Every row gives one point. Two turns around zero, p and q, are shown by what they do to some points. Where does a point land after both, in the order given? Backwards means that the second turn is done in reverse. Each puzzle has new turns, and all numbers are rounded.

Turn p:
[-18   9] => [-19  -7]
[48 48] => [-1 68]
[ 10 -50] => [ 43 -28]
[-40  -8] => [-22 -34]
Turn q:
[46 49] => [ 0 67]
[-13  13] => [-18   1]
[-5 -2] => [-2 -5]
[-28 -60] => [ 20 -63]
Where do these land?
q, then p backwards: [-22 -18] => [-23 -17]
q, then p: [-4 61] => [-61  -3]
p, then q: [ 26 -42] => [43 25]

Turn p:
[  1  11 -35] => [  3 -14 -34]
[-16   3  76] => [-35  22  65]
[ 27 -12 -16] => [ 26  14 -16]
[ -8 -16 -33] => [ 22 -25 -16]
[-4 14  8] => [-16   3   1]
Turn q:
[-19 -18  29] => [ 28 -25  10]
[ 13 -34  -6] => [  8 -11 -34]
[-17 -30 -35] => [-26 -33 -25]
[-13  48   5] => [-14  20  44]
[36 34  7] => [ 3 50  6]
Where do these land?
q, then p: [-26  -7  10] => [18  7 21]
q, then p: [ -4  30 -16] => [-28 -11  16]
p, then q: [-9 -3  0] => [ 7 -6 -4]
p, then q backwards: [ -7  23 -16] => [  2 -16 -24]
q, then p: [-24 -53  -9] => [ 56 -19   2]
p, then q: [70 10 31] => [-27  53  49]

Turn p:
[-25  20 -38  -5] => [ -4  30 -39   7]
[ 22   6 -13  29] => [14 -5  4 36]
[-51  14  31  36] => [-63  22  21  13]
[ 24 -45  27  -2] => [  4 -51  21 -15]
[ 29   5  -8 -58] => [ 49   5  -9 -42]
Turn q:
[-18 -24  32  17] => [-18 -18  26  30]
[ 13  12   1 -60] => [-11  -5   1 -61]
[ 26  -7   8 -18] => [  3 -25  -6 -21]
[ -5   4 -76  23] => [  8  47 -61  18]
[-15  15  35  38] => [19  1 40 34]
Where do these land?
p, then q: [ 38 -27 -43  48] => [ 12 -24 -42  62]
q, then p backwards: [13 13 12 21] => [30  3 -3  3]
q, then p: [-47 -23 -17   6] => [-38  34  -5  21]
p, then q backwards: [-17  -1  37 -43] => [ -3  23   8 -54]
p, then q: [ 13  38  12 -32] => [ 30  -8  15 -40]

Turn p:
[-17 -17  -5 -12  19   0] => [-11  11 -24 -13   9  -7]
[-20  20 -24  16  13  58] => [  0   3 -26   0   0  67]
[ 13 -72  15 -20  -9  -8] => [ 24   7   0 -31  51 -44]
[-24  21   8 -13  -5  15] => [-26  15   9  -1  -1  22]
[-15  17  -3  37 -13  -6] => [-11 -37   8  -2 -17  16]
[ 46  -2 -13  -8   1 -10] => [ 40  10   3  16 -12 -19]
[  7  15   9 -16   0 -13] => [ -7  14  12  13  -9 -12]
[ 36  10  16  37   5 -21] => [ 17 -37   7  37  -8 -17]
[-26   7  -2 -21 -11 -16] => [-25  14  11 -19 -12  -7]
Turn q:
[ 18  22 -28  -7 -27  14] => [ 25  28 -23 -23  -9  -4]
[ 21   5 -13 -14 -35 -35] => [ 20  -6  -3 -25 -35 -32]
[-42  -7  12 -14   6 -13] => [-27   0  40  -5   3   0]
[-27 -31  -7   5   4 -18] => [-32 -24  12 -18   4   0]
[-16 -23  23  -8  46  27] => [ -9 -15  22  25  48  23]
[25  7 27 29  0 25] => [ 15  -1 -22  35  -9  29]
[ 21  27 -14  10   6   1] => [  8  19 -27  12  -1 -16]
Where do these land?
p, then q: [-76 -26  -7 -28  -5   1] => [ -7  40  58 -27  35 -18]
q, then p: [  7  17  -3 -10   0 -41] => [ -9 -15  22  -7 -16 -32]
p, then q: [  8  51  -9 -19  -7  18] => [  9  33 -10  13 -27  36]
q, then p backwards: [10 -1 15 53 10  0] => [-8 31  3 23 41  4]
q, then p: [  7 -22 -17 -19  23   9] => [  1  13 -33  10   7 -20]
p, then q: [ 16  16  10  21 -11  -7] => [ -1 -24  -5   8 -13  20]
q, then p: [ 19 -10  26  -3  -1   3] => [ 24 -16   2   4  18  -1]
p, then q: [  9 -25 -15   5  -9  18] => [ 27  -6  -8   3  21 -10]

Turn p:
[ 49 -41  17   0   1  26  30  15] => [ 20 -26 -34 -25   6 -35  43 -13]
[-56  60   2   3 -36  36 -25 -34] => [-27   7  33 -29 -49  31 -71   0]
[  8  10 -48 -13   8  -6 -24 -11] => [-24  42 -15  24 -13   7   1  -6]
[-18 -12 -16  45  20  17   7 -35] => [  7 -18 -30   7  -2  45 -19 -33]
[ 38 -17  33 -20   1 -43  -7   0] => [ 27  26  20 -10  41 -22  31   2]
[-50  27 -15  48  -9  38 -49   3] => [ 18  -5  -1  21 -61  30 -65   2]
[ 36 -24  20 -33 -33 -62  50  40] => [-11 -17  38   9  59 -70  46   1]
[20 21 22  2 20 -2 31 23] => [  4 -26  20  -6  -4   5  44  11]
[-27 -23 -13 -30  27  -4 -14   0] => [-11  16 -28  10  22   9 -12  36]
Turn q:
[-26 -46  14 -34 -39  44 -28 -39] => [ 19 -19   4 -35 -17 -50  32  63]
[ -7  34  20  -4  -5 -16  -3  18] => [-10 -13  32  24  -6   9 -11 -11]
[ 21  63 -13  22 -45 -25 -38  60] => [ -4 -26  14  43 -66  38 -62 -18]
[ 39  13 -19 -16 -16 -29 -31   9] => [ 27  13   6   2 -35  -9 -41 -22]
[-22 -22  -6  24  36 -30 -47  45] => [ 18  14   6   8  33  43 -57  35]
[-33   6 -21  -3  24  23 -20 -10] => [-31   4   5 -36   9   6 -11  25]
[-16  -4  -8  -6  -1 -11  53 -35] => [-30  20 -16  14  19 -35  33 -13]
[-29 -12 -12  59  32  -5  34 -27] => [-39  -4 -49   5  59   4   4  -1]
[ 32 -19  33 -25  12  13  40 -36] => [ 25   3   3 -15  20 -28  57 -33]
[ 31  23  -2 -30 -38  21  47  48] => [  2  15  11  30 -63  27  47 -26]
[ 11 -37  13  12  41  15  -7 -34] => [ 23  -4 -18 -41  47  -7  10   0]
Where do these land?
q, then p backwards: [ 39 -63  -3 -15 -18  20 -61  10] => [  3 -18  65  14  16  43 -55  19]
p, then q: [-32  21   0 -68 -13   4   7  47] => [  0  12  38  60   6  36 -16  42]
p, then q: [  4 -29 -21  -2 -13  19  76  12] => [ -7  50 -29   8  43 -29   6  40]
p, then q: [ -5   0 -12   1 -30 -39 -20 -51] => [-23 -34  31 -37  22 -15 -24 -18]
q, then p: [  7  29  15 -23   3  -9  29 -16] => [ -1 -10  19 -19  31  26  -9 -15]
p, then q: [  5  -3 -10  37  31 -19 -25  -7] => [ -4 -28 -33 -23 -10  15   7 -27]
p, then q: [-41 -21  -9   9 -13  14  32 -32] => [  2  14  -2 -44  16 -12 -16  44]
q, then p: [-18 -11  35  23  45  29  -3  36] => [  9 -31 -48 -28 -20   8  25  33]
q, then p: [-10  25 -18  33 -47  62  -7  24] => [-23 -33 -34   6  -8 -59 -49  -4]
p, then q: [ 10  18   5   6  70 -34  -7 -38] => [-32 -19  -4 -40  -6  41  51 -27]
p, then q backwards: [ 40  33  19  -1 -16 -46 -21  16] => [  2  -5  29 -68   4 -18  16   8]

Turn p:
[ 23   6   1 -30  13  11 -12  -8 -23  -5 -10] => [ 18  -8  10 -15  32   7  14  12   9  -5  19]
[ 17 -16 -30 -21   5 -66   3   3  10  10  14] => [-18  -5 -44 -19  19  -1  29  -2  13  31 -41]
[  2 -15  23   8 -15  14 -23   7  22   6  -2] => [ 24  -5  -9  26 -11   1 -14 -20  12 -12   1]
[-19  -4 -12   0  39  19 -21  12   3  15  16] => [-10 -19 -21 -16 -16  25 -21  15  11 -11  22]
[ -4 -18  -9 -36  -4 -12 -20   9  22 -19  -2] => [ 13 -22 -32 -16  18  -9   5 -23  -5 -15 -11]
[  2 -10  17  22  38   1  15  -1 -22 -17  13] => [ -6  13 -11  10 -10  15  13  26 -24  13  34]
[-19  -3  13  23 -14 -13  57  16   0   6  -7] => [-39   5  12  33 -12 -31  -4   2 -24  22  -6]
[ 13 -14  -9  -3 -23  21 -17   0 -29 -24   6] => [ 38 -20  23 -10  -7   8  18  -4 -15   3   3]
[ 9 39 -1 18 -9  8 12 -7 24 14 16] => [-12  24  15  12 -15  -1  -7  20  16 -24 -26]
[-12 -18   4  17   5   1  76  15  -2  37  10] => [-68 -18  13  46 -11  -6   2  15 -11  23  -1]
[  3  35 -21  22   7  -7 -10  17  15 -10 -59] => [ 14  28   5 -17  27 -14 -59  13 -12  11 -18]
[-24  29  14 -37 -13  15 -19  16  20  -7 -16] => [ 10  -9   0 -16  10 -39 -22 -13  13 -41   8]
[  6   3   2  12 -14   3 -21 -69  13 -13  13] => [ 12  44  14  -8  -8  37  25 -34   5 -23  -9]
[  5 -13   7   6 -17   5 -18 -10 -51   6   9] => [ 24  -9  26  -8 -17   8  24  -6  11  28  22]
Turn q:
[ 29   0  29  -4  -9 -23  -1  -5  18  11 -25] => [  3   1  20  19  -5  -9 -11 -27  13  39  -4]
[-26   9  11  11   8   3  18   2  12  -5  -3] => [ -1  10 -18  -5  -5  28  14   0  10   6   0]
[-47   4 -26 -12   4  23  -9  -2   4  -7 -21] => [  7  29 -28 -38 -17   4  -8  20  -8  -9  12]
[ 30 -24 -36  20  -6 -17  -6  -4   5   4  13] => [  5 -28 -12  19  12 -38 -12   3  18 -17  -7]
[ 18  19 -24  19 -32  -5  -3  -3  -5 -30   6] => [-33   8   8  14  -1 -26   6  17  28 -20   7]
[-26 -27   6   8  31   4 -20   6  55 -12  -7] => [ 22 -23 -23 -43 -11  21 -17   8  32  24 -15]
[ 2 11 52 17 13 42  7 -6  8 21 -2] => [-15  11   2   2  32  47  -9  -2 -16  36 -20]
[ 17  -7 -21  31  58 -20 -15   5  -7   3 -20] => [ 39 -10 -13 -20  48 -28  20  -8  21   9   2]
[-38 -31  -6  13 -14  -2   0  -1 -29  25   2] => [ 28   7 -25  19 -14  -3   8  30 -30  -7 -18]
[ 10   5  13 -34 -10  -2  -4  24   5 -15  -9] => [  4   3  37  -6 -19   9 -12  -6   4   1  20]
[  8  12 -30  17  -9   0  10  18 -12  -3  32] => [-14 -17  -7  19  14  -5  11  18   5 -32  20]
[ 27 -22  30  -4  14  20  49  -7 -30  11  17] => [  8   1  16  32  29  33   0 -33 -23 -25 -31]
[  4  47  -7 -43 -28 -14   6   8  11  -2  -6] => [-29  12  18   2 -32  -5  -3 -20  -4   2  51]
[ -8   5   9 -40 -20  -8 -33 -36 -34  -1  24] => [-24  -4  26 -14 -30 -29  13   1 -52  -6 -16]
Where do these land?
p, then q: [ 10 -16 -13  26 -19  12   9  18 -14   9   0] => [ 14   6   6  27   9   0 -15  16 -11  22 -15]
q, then p backwards: [ 20  -5  11  13 -16  20  13  -1  10  11  21] => [  8 -14  -9   4   8  14  21   5  23  21 -11]
p, then q: [ 26  31 -18 -42   5  19   2   9  -8  10  -4] => [ 35 -17  23 -25  -3  29  -5 -15  24   2   1]
q, then p: [ 10  18 -23  11 -13  10  10 -15 -15  10  24] => [-12   7 -10 -25 -21  -1  -4   3 -30  14  10]
q, then p: [ -9  37  48  -4 -15 -14 -20  12 -17  10  18] => [-30 -16  26  34 -29 -19   3   4  13  15  29]
p, then q: [  5   8 -25  11  -3   0 -12   7  32 -32  -9] => [  7  28  27 -17  13 -31  -2   2   1  -5  10]
p, then q: [-40 -10   9 -10   5   5 -22 -15  35  -4 -56] => [-29 -14  -3 -53   4 -43  20  -4 -17   4 -23]
p, then q: [-22  -8  70 -15 -24 -25  10 -19 -15 -16 -41] => [-34 -33 -26  16   8 -20  63 -40  -7  11 -13]
p, then q: [ -4 -19 -21 -23 -18  16  20   6  -9   5  21] => [ 28  12  -2  10 -17  16  -7  -2  -1 -11 -34]
q, then p: [-14  -6 -25   9  76 -36  18   8   8  14  14] => [-25 -20  -4   6  41  54  42  10 -26  -2 -25]
q, then p: [ 15 -16 -16  10  -2 -27 -15  -4   8  14  15] => [ -1  -2 -23   8   2  11   5 -16  -5  32 -15]
q, then p: [  3 -13   4  13  24  19 -13  -6 -14 -30  -2] => [ -1  -2 -14   2  39 -16 -10   9  -7 -13  16]
